Every row gives one point. The last column is the point's height on a tilted bowl or saddle (a function of degree 2), plus a little noise. Along how many of its main directions does it bend up, bend down or stay straight?
(in the rows, 128 means zero)

Points (10 x 3):
[[112 124 115]
 [128 147 117]
 [141 151 117]
 [131 115 119]
 [125 130 120]
 [ 61 170  71]
 [133 155 115]
 [ 68  98  78]
 [ 48 131  67]
 [159 137 120]]
Directions: 0 up, 2 down, 0 straight

Points (16 x 4):
[[152 120  90 149]
 [115 168 138 169]
 [ 95 107  57 156]
 [156 117 156 143]
 [181  76 102 153]
 [167 112 136 138]
 [114 180 153 187]
 [137  70 165 158]
 [ 77 156  89 160]
 [143 101 181 158]
 [113 108 137 137]
 [111 145  96 153]
 [157 167 192 191]
 [105 105 142 138]
 [131 150 146 155]
 [137 139 158 153]]
Directions: 2 up, 0 down, 1 straight

Points (24 x 5):
[[105 116 108 147 137]
 [135 192 103 100 169]
 [142  88 138 128 147]
 [169 163  81 149 166]
 [117 131 161  75 144]
 [163 159 154 135 133]
 [125 117 127  56 167]
 [109 144 142 111 128]
 [113 140  73 118 162]
 [203 149  76 103 220]
 [107 150  97 133 139]
 [118 158  80 202 160]
 [161 117  63 134 183]
 [164 141 116 165 138]
 [121 157 155  94 135]
 [171  97 184 114 164]
 [ 95 134 162 184 153]
 [134 151 119 109 137]
 [132 180 178 105 143]
 [132  98 122 139 141]
 [135 130  67 113 174]
 [186 133 145 153 145]
 [ 64 146 113 127 147]
 [125 168 165 154 131]]
Directions: 4 up, 0 down, 0 straight

Points (38 x 7):
[[202 145 107 156 162 145 174]
 [120 133 103 116 177  71 167]
 [ 78 106 110 103 138 142 145]
 [187 159 115 115  86 142 149]
 [155  62 165  76 170 102 179]
 [103  97 117 109 161 143 150]
 [ 82 122 119 142  87  89 138]
 [172 160  91  89  93  71 150]
 [ 83 131 121 123  83 116 134]
 [134 114 123 166 108 150 132]
 [112  96 100 138 153 105 146]
 [102 134  60  79 147 185 193]
 [192 121 131 138  82 133 153]
 [181  94 118 198 154 146 158]
 [112  89 136 123  73 164 146]
 [195 155 123 122 151 123 157]
 [ 81 107 160  61 119  96 160]
 [133  57 129  78 125 118 165]
 [143 112 128 125 128 133 136]
 [168 107 111 110 107 129 148]
 [163 134 152 165 187  78 175]
 [148 125 113  97 110 123 140]
 [111 124 131  99 164 137 148]
 [123 111 128 130 172 142 149]
 [181 149 116  40 135 192 198]
 [133 111 144  69 162 143 159]
 [120  70 190  75 136 121 172]
 [145 157 146 161 106 157 140]
 [132  96 165 131 162 140 146]
 [149 175 130 100 133  58 151]
 [125 120 166 127 101 137 139]
 [106 127 130 162 143 133 137]
 [115 116 219 154 122  79 180]
 [156 117 148 122 146 131 143]
 [154 159  70  88 189 133 192]
 [126 128 131  70 132  84 147]
 [120 149 144 138 124 148 137]
 [ 83 108  50 125 128 120 164]]
Directions: 5 up, 0 down, 1 straight

Points (69 x 9):
[[128 129 118  98 157 112 148 171  97]
 [148  96 194 171 122 160 146 118 158]
 [ 97 135 167  38 138 112 186  73  93]
 [101 114 149  82 154 124 142  96  95]
 [106 126 114 144  53 178 188 132 128]
 [141 106 159 125  86 175 142 164 132]
 [144  94  61 129 174 114  85 148 109]
 [116 142 102 176 131 127 135 109 102]
 [ 78 190 142  80 103 172  88 108  94]
 [116 136 133 107 158 117 115 176  87]
 [156 106 134 124 129 102 122 143 108]
 [ 84 120 163 122 113 136 120 120 120]
 [137 203 161 141 190 135 133 146 145]
 [209 137 157  42 118 178 124 137  93]
 [194 111 147 152 107 100 135  85 120]
 [153  92 137 134 172 120  54 173  97]
 [126 113 125 140 141 147 145 143 107]
 [152 124 123 129  78 118 121 104 134]
 [123 169  88 130 133 164  97 132 111]
 [151  63 186  93 106 150 169  85 102]
 [134 207 150 120 137 135 130 116 148]
 [173 166  71 163 169 116  83  94 115]
 [107 141  93 143 130 143 168 119 101]
 [175  52  80 148 177 103 115 110  82]
 [121 204 130 107 125 153 158 117 150]
 [169 122 142 141 102  89 125 152 109]
 [167 125 137 150 154 106 171  98 112]
 [145 146 186 143  78 137 112 200  89]
 [123 101  85 129 116  94 143 171  72]
 [145 181 176  83 128 148  84 156  77]
 [145 115 125 120 104  54 127 152  97]
 [141 136 194 188 180 158 127 147 151]
 [122 110 125 116  71  94 172 162  53]
 [139 135 119 106  88 105 113 169  94]
 [144 101 156 150 166 123 102 170 100]
 [199 122 140  82 162 182  70 140  67]
 [124 132 159 110  58 135 190  88 127]
 [118 221 109 127 151 158 119 111 125]
 [145  79 108  98 138 162 147 112 118]
 [112 122 141 107 135 144 108 128 105]
 [130 141 127  84 141 163  61 149  81]
 [ 66 128 143 149 130  85 189 181  41]
 [139 180 164 115 134 134 110 104 129]
 [129 125  92 125 162  83  82 162 113]
 [136 175 167 134 157 153  86 106 112]
 [128 154  71 139 127 155 155 119 119]
 [160  95 163 139 123 149 163 111 125]
 [127 132 138 128 148 135 130 104 112]
 [143 134 105 160 139 150 175 103 115]
 [147  19 184 104 137 145 120 199  83]
 [144 157 122 144 165 145  98 165 104]
 [127  86 119 132  63  86 143 133  76]
 [146 180 144 139 144 144  99 127 128]
 [ 95  60 161 141 110 120 109 124 130]
 [ 97 169 123 188 119  64 121 102 137]
 [138 100 157 154 139 118  96 140 120]
 [171 158 156 111  88 166  73 162 111]
 [ 99 141 103 121 109  65 111 163  87]
 [133 146 130 162  94 157  77  26 157]
 [146 169 105 137 134 115  93 158 119]
 [135 118 161 147 132 149 137 189 109]
 [111 130 138 119 155 105 121 116 110]
 [164  61 134  71 113 125 103  83 118]
 [175 123 131 111 137 168  95 149 116]
 [ 93 126 117 141  67 119 152 140  77]
 [143 124 119 201  76 103 184 140  64]
 [127  86  92 167  80 121 113  81 130]
 [ 88 110 118 104 142 167 144 151  95]
 [ 88 135  90 172  77  87 154 118  56]]
Directions: 3 up, 3 down, 2 straight

Points (64 x 9):
[[156 151 132 132  94  91 146  89 109]
 [129  79 160 174 125 122  92  95 115]
 [ 87  97  62  73  65 180 114 128 103]
 [132 162  84 182 155  81 149 152 186]
 [ 96 177 188  36 127 117 176 143 164]
 [158 125 134  93 111 122 135 135 113]
 [151 139 136 147 139 188 187 118 193]
 [129 124 153 107 137 103 150 120 128]
 [143 108 123 106 164 140  74 148 146]
 [149 147 145 101  93 122 194 150 142]
 [144 148 145 125 140 114 134 118 130]
 [ 65 122 122 136  94 164 160 164 162]
 [115 170 145 127 143  51 150  97 138]
 [ 96 148 163 133 162 149 164  98 163]
 [117 128 138  70 139 116  52 143 123]
 [ 85 139 146 109 103  94 117 143 127]
 [ 84  98 203 179 100 118 128 104  83]
 [114 119 140 147 143 103 150 103 138]
 [168 108 123  72 164 128 132 189 119]
 [136  81  68 151 157 125 101 119 176]
 [146 139 131  72 160 102 159 110 134]
 [ 96 107 148 140 161 118 119 117 152]
 [ 83 122 137 151  82 140  65 151 150]
 [162 102 156 220  73 114 109 170 137]
 [ 94 140 161 127 116 129 112  88 117]
 [112 190  80 167 140 105 111 113 198]
 [ 86 105 148 190  67  87 170 142 138]
 [114 110 114 132 100 123 142 121 134]
 [106  87 120 114  75 158 180 174 156]
 [ 95 132 143 110 159 119  96  80 152]
 [112  82 124  69  84 119  90  82 110]
 [ 73 102 168 117 115  89 146 110 149]
 [105 172 175 101 100  68 138 174 132]
 [106 119 170 130 154 124 131 139 149]
 [128 157 106 155 115  50  67 153 171]
 [128 102 184 135 119 161 148 101 125]
 [148 108 127 133 157 195 143 141 177]
 [ 45  63 155 161 107  98  47 136 159]
 [150 172 168 151 132 123 111  74 118]
 [106 162 117  90 149 137 124 143 128]
 [122  59 188  93 131  99 174 164 169]
 [110 126 158 115 135 132 118 149 132]
 [170 179 103 149 140  97 137 119 160]
 [134 151 155 131 154 178  86 147 183]
 [121  93 160 120 169  95 177  77 179]
 [ 80 194 111 137 139 134 180 197 210]
 [141 182 154 158 183 138  99  88 188]
 [135  95 121  99 140 140 134 191 122]
 [116  48  77 127 174 146 129 162 135]
 [133 102  85 148  78 120 112  71 172]
 [119 126 153 167 113 115  92 126 125]
 [152 117 146 107 112 154 119 135 125]
 [107 155 136 159 134 139 139 136 160]
 [139 140  77 108 151 150 136 187 137]
 [104 161 104 149 109 103  97 104 158]
 [124 117 122 144 151 101 136 135 144]
 [185  80 140 119 159 192 119 171 190]
 [ 95 135 103 143 128 160 140 174 166]
 [111  94  51 152 113 151 125 144 182]
 [155 142 152 174  57 119 141 173 146]
 [125 131 125  54 175 168 118 124 113]
 [152 168  80  80 148  93 137 147 114]
 [136 129 134 186 136 157 141 104 164]
 [142  64 182  86  72 125 147 130 106]]
Directions: 4 up, 1 down, 3 straight

Points (73 x 9):
[[109 155  90 122 114 127 166 125 114]
 [113  94 151 111 107 160 117 137 117]
 [ 94 125 160 118 100  85 159  86  82]
 [159  67  72 133 136 146  81 115 126]
 [111 154 115  98 103 148 165 198 112]
 [116 126 141 133 108  97 126 148 138]
 [110 111  80 136  61 117  86 160 145]
 [ 97 183 153 110 111 203 135 113  62]
 [124 108  77 121 157  81 133 164 145]
 [109 156 123 175 126 181  89  87  88]
 [123 222 136 171 123 142 127 111  79]
 [153 133 123 161 186 167 122 160 117]
 [124 171 132  91 142  47 135 125  94]
 [110 120 132 131 144 214 110 109  90]
 [123 159 122 166  87 139 107  89  99]
 [ 57 133 108  94  86 183 146 165  99]
 [ 87 110 161 146 102 121 170 134 108]
 [157 164 101 124 123 107 158 130 113]
 [117 120  66 127  95 119 143 137 132]
 [136 112  97 117  98 161 105 170 138]
 [149 116 110 148 171 186 128  86  92]
 [113 183 167  97 144 145 125 159  97]
 [ 96 128 109 148 158 130 112 124 131]
 [134 142 126 117 149  92 160 154 123]
 [127 199  61  94  91 156 111 147  94]
 [127 146 109 134  78 122 161 158 121]
 [133 111 144 163  81 116 160 112 107]
 [143  90 124 123 189 121 117 141 127]
 [ 84 138 116 167 101 128  93 127 130]
 [ 76 125 109 132  94 114  94 152 141]
 [115  81 109 149 135  85 197 113 108]
 [121 179 125 126 165 137  96 184 135]
 [ 94 142  76  96 180  69 185  57  54]
 [148 138 118 143 122 194 143 122  96]
 [168 124 127  89 140 115 145 173 116]
 [117 122 104 168 120 128 117 158 152]
 [ 98 130  98 111 113  72 166 130 112]
 [183 146 163 102 134 138 105 115  84]
 [ 93  96 172  82 116 160 109 142 100]
 [196  84 139  73 179 136 165 134  62]
 [117 160 148 105 198 137  85 108  84]
 [167 170 190 115  92 106 131  96  64]
 [ 82 172 187 107 125 141 151 115  72]
 [200 117  98 128 150  76 105  99 105]
 [150  51 136 179 190  91 131 165 129]
 [158 119 168 161 159 135  84 159 131]
 [184 181 127 152 140  78 131  94  87]
 [138 115 101 134 114 143 118 153 143]
 [163 121 159 141  94 147 141 133 104]
 [114 117 143 140 104  99 131 225 154]
 [153 111 145 125 121 127 127 107 111]
 [158  89 151 148 146 189  84  89  82]
 [151  64  88 110 158 172 146 128 112]
 [101 177 115  51 140 110 124 140  91]
 [ 69 158  71  96  90 167 168  53  55]
 [146 171 156 124  67  95  55 115 107]
 [ 97 118 153  78 163 111 132  97  87]
 [136 164 104 122 128 127  89  97 107]
 [ 84 149  97 165 148 123  97 101 112]
 [149 118  76 156  75 122 119 116 124]
 [128 154  83 167  99  91 133 118 123]
 [127 159 132 136 120 119 162  90  95]
 [123  96 109 152 114 105 149 123 132]
 [101 156  60 149 171 143  98 129 120]
 [119 114 141 160 180 140 112 127 123]
 [129 105 143 131 203 139 173 139 100]
 [128 100 188 103 138 122  75 163 122]
 [ 56  44 120  99 154 144 153 174 113]
 [165  75 132 105 139  89 158  50  66]
 [157 179  94 156 165  78 168  93  83]
 [133 152 118 133 118 140 124  72  92]
 [139 165 153 144 242 136 150 116  61]
 [172 140 133 168 148 128  95 143 134]]
Directions: 0 up, 7 down, 1 straight
